Each row of a before or after table is a point. The points were changed in one or more steps. Then noise was added and the rows were shuffled. The steps act on how far a point lies along the listed directions, d1 being the first. Name the steps. A step turns or swaps two directions, mirrors them in a line or flattens them onto one, adds a multiple of one to another, or multiplies one. Angles are multiples of 10 degrees, from the lower direction toward the higher: turns from -170 to 170, lines from 10 to 170 but not 90. Use the fewest steps. Two steps may share a direction if one is a turn and the other turns, adds or multiplies; they go together, in the order done. Otherwise the lowest direction goes first.

Directions:
(1): [ -8.6  15.0 -21.6]
(2): [23.8 14.1  0.3]
Before (13 x 3):
[[ 4.8  2.8 -7.2]
 [ 2.9  7.6 -2.0]
 [ 7.7  9.5 -1.2]
 [ 6.1  0.0  4.5]
 [ 8.1  3.7 -1.0]
 [ 1.9  6.7 -2.1]
 [ 0.7 -4.1  3.3]
 [ 2.6  5.9 -5.2]
 [-0.6 -1.8  1.8]
 [-9.8  3.2 -8.4]
 [-4.5 -1.8 -3.1]
 [-0.4  4.8 -4.4]
 [-1.6  0.0 -3.1]]
After:
[[11.2  2.3  5.7]
 [-2.4  4.2 -7.9]
 [-1.7 -2.6  1.0]
 [ 0.7  7.9 -3.4]
 [-3.6 -3.7  0.0]
 [ 5.1  4.5 -1.4]
 [-6.4  0.3 -3.9]
 [ 4.8 -2.4  3.9]
 [ 3.6  5.8 -3.8]
 [ 5.1  2.6 -7.3]
 [ 1.4  6.7 -2.1]
 [-0.6  9.4 -8.2]
 [ 3.6  0.7  0.9]]
Steps: swap d1 and d2

Directions:
(1): [27.8 -2.1 14.3  6.3]
(2): [ 15.0  -6.1 -26.2  -8.8]
Before:
[[  4.4  -2.3  -4.3  -1.4]
 [  8.6  -2.9  -7.2  -3.5]
 [ -5.0   1.4   2.5  -0.5]
 [ -5.7   1.9   2.7  -0.3]
 [ -2.4   3.3  -1.8   2.1]
 [ -1.7  -1.3  -5.9  -2.1]
 [  8.0  -0.1  -4.6   0.3]
 [-12.7   1.6   1.0   0.0]]
After (8 x 4):
[[ -1.3   4.2   0.2   2.6]
 [  9.6   0.0  -1.2   2.1]
 [  5.9  -1.7   1.5   0.6]
 [  1.6  -0.2   5.4   1.9]
 [ 11.9  -2.0   2.1   0.4]
 [ -5.3   1.3   1.0  -1.1]
 [ -5.8   2.1   0.9  -0.8]
 [-10.8   1.8   5.5   1.8]]
Steps: swap d1 and d2

Directions:
(1): [ 17.6   2.2  22.9 -14.7 -21.2  -5.5]
(2): [  3.8 -14.0  12.9 -19.0  26.1  10.7]
Before (13 x 6):
[[  2.1   0.2   3.5  -4.3  -0.2  -0.8]
 [ -1.4  -3.7  -0.1  -1.9  11.9   4.3]
 [  3.0  -2.3   5.9  -4.9  -0.2   2.8]
 [ 10.0   5.0   7.2  -2.5  -9.4  -3.4]
 [  1.1   1.5  -1.5   3.5  -7.1  -1.2]
 [ -4.4   0.8  -3.3   4.9   5.7   1.5]
 [  5.3  -2.6   8.8  -7.4   2.7   2.6]
 [  2.2   1.4   1.1  -0.2   1.1  -1.3]
 [  3.1  -2.2   7.5  -3.2  -2.3  -1.4]
 [  7.3  -2.1  11.0  -8.2  -1.4  -1.2]
 [  8.3   1.8  10.8  -3.5 -11.0  -1.5]
 [  2.8  -2.3   2.3  -4.7   1.7   3.0]
 [ -2.2  -3.4   0.8  -4.8   8.5   4.5]]
After, 13 rows:
[[ -2.3  -0.1  -0.5   2.2   1.3   0.9]
 [  1.1  -2.1   4.5  -7.2   6.0   1.9]
 [  0.8 -10.0   9.5 -15.9  20.9   9.5]
 [  4.6   8.2  -1.8   4.6 -10.2  -3.9]
 [  1.2  -4.9   6.9  -5.1   4.9   1.2]
 [  2.3   1.3   1.3  -0.4   2.7  -0.8]
 [  4.5  -8.4  11.9 -12.6  13.2   3.3]
 [  3.9   2.6   3.9   3.1  -8.6  -0.2]
 [  3.1  -6.0   6.4  -9.9  10.0   7.3]
 [  3.3 -10.8  10.5 -14.0  23.8   9.7]
 [ -0.2   7.2  -7.0  11.4 -17.2  -5.3]
 [  4.6 -11.5  13.7 -15.1  19.2   8.9]
 [  2.5  -6.6   7.8  -9.2  10.2   6.2]]
Steps: multiply d1 by 0.4; multiply d2 by 3

Directions:
(1): [-10.8  11.5 -13.0  10.9 -28.8 -20.8  -0.2  15.7]
(2): [ -4.3  13.1   9.8 -19.4 -13.8  -1.8 -28.8 -19.0]
(3): [ 11.4 -13.5  19.1   3.6   4.0 -35.5   2.3  -8.8]
(4): [ 12.1 -12.4  -0.9  27.1 -19.8  13.5  -3.8 -20.5]
(5): [24.7 29.5  6.0 15.7 10.7 -0.1 -9.7  8.8]
Before, 10 rows:
[[  2.9   5.9   1.7  -1.4   8.8  -1.0  -3.1  -0.2]
 [  5.1   5.5   5.9  -8.5   6.8  -3.0  -6.1  -3.6]
 [  2.1   2.2   0.6   1.0   4.0   3.7  -1.1   4.4]
 [  2.4   7.6   5.0  -4.4   5.4   2.3  -3.8  -0.1]
 [ -1.4  -6.3   4.4  -1.1   2.4 -10.0   2.9  -1.3]
 [  2.7   7.4   2.2   0.1  -4.4   2.2  -3.9  -1.2]
 [ -3.8  -0.2  -1.6  -0.6  -7.8   2.5  -7.0  -7.0]
 [ -4.0  -4.6   0.1  -2.2  -6.0  -2.8   4.6  -0.8]
 [ -3.9  -0.7  -3.2  -2.3  -1.5   0.4   1.4   4.3]
 [ -2.7  -4.3   4.3  -3.3  -2.3   7.3  -4.2 -12.3]]
After, 10 rows:
[[ 1.8 -3.3  6.7 -1.9  1.0 -6.4 -3.7 -5.8]
 [ 4.3 -4.4  2.7 -3.1 10.0 -4.8  6.1  1.2]
 [-4.9  2.4 -1.2  0.8  2.9 -6.9  7.5  9.3]
 [ 1.3 -1.6 -0.9  3.7 -1.4  1.0  6.1  2.5]
 [-0.5 -0.3 -0.2 -2.2  2.1  4.5 -2.1  2.3]
 [-1.6 -2.1 -5.0  7.7 -0.8 -3.6  5.8  5.1]
 [ 2.0 -0.5  1.9  0.4 -3.9 -0.4  1.5 -2.5]
 [ 1.5 -1.3 -1.2  1.3  0.3  6.4 -1.9 -0.9]
 [ 0.7 -2.2  2.2 -1.5  7.6  1.6  5.2  2.0]
 [-0.2 -0.7  0.1 -2.2  8.2 -0.1  0.6 -1.8]]
Steps: mirror d1 and d4 in the line at 40 degrees; mirror d2 and d3 in the line at 80 degrees; multiply d5 by 0
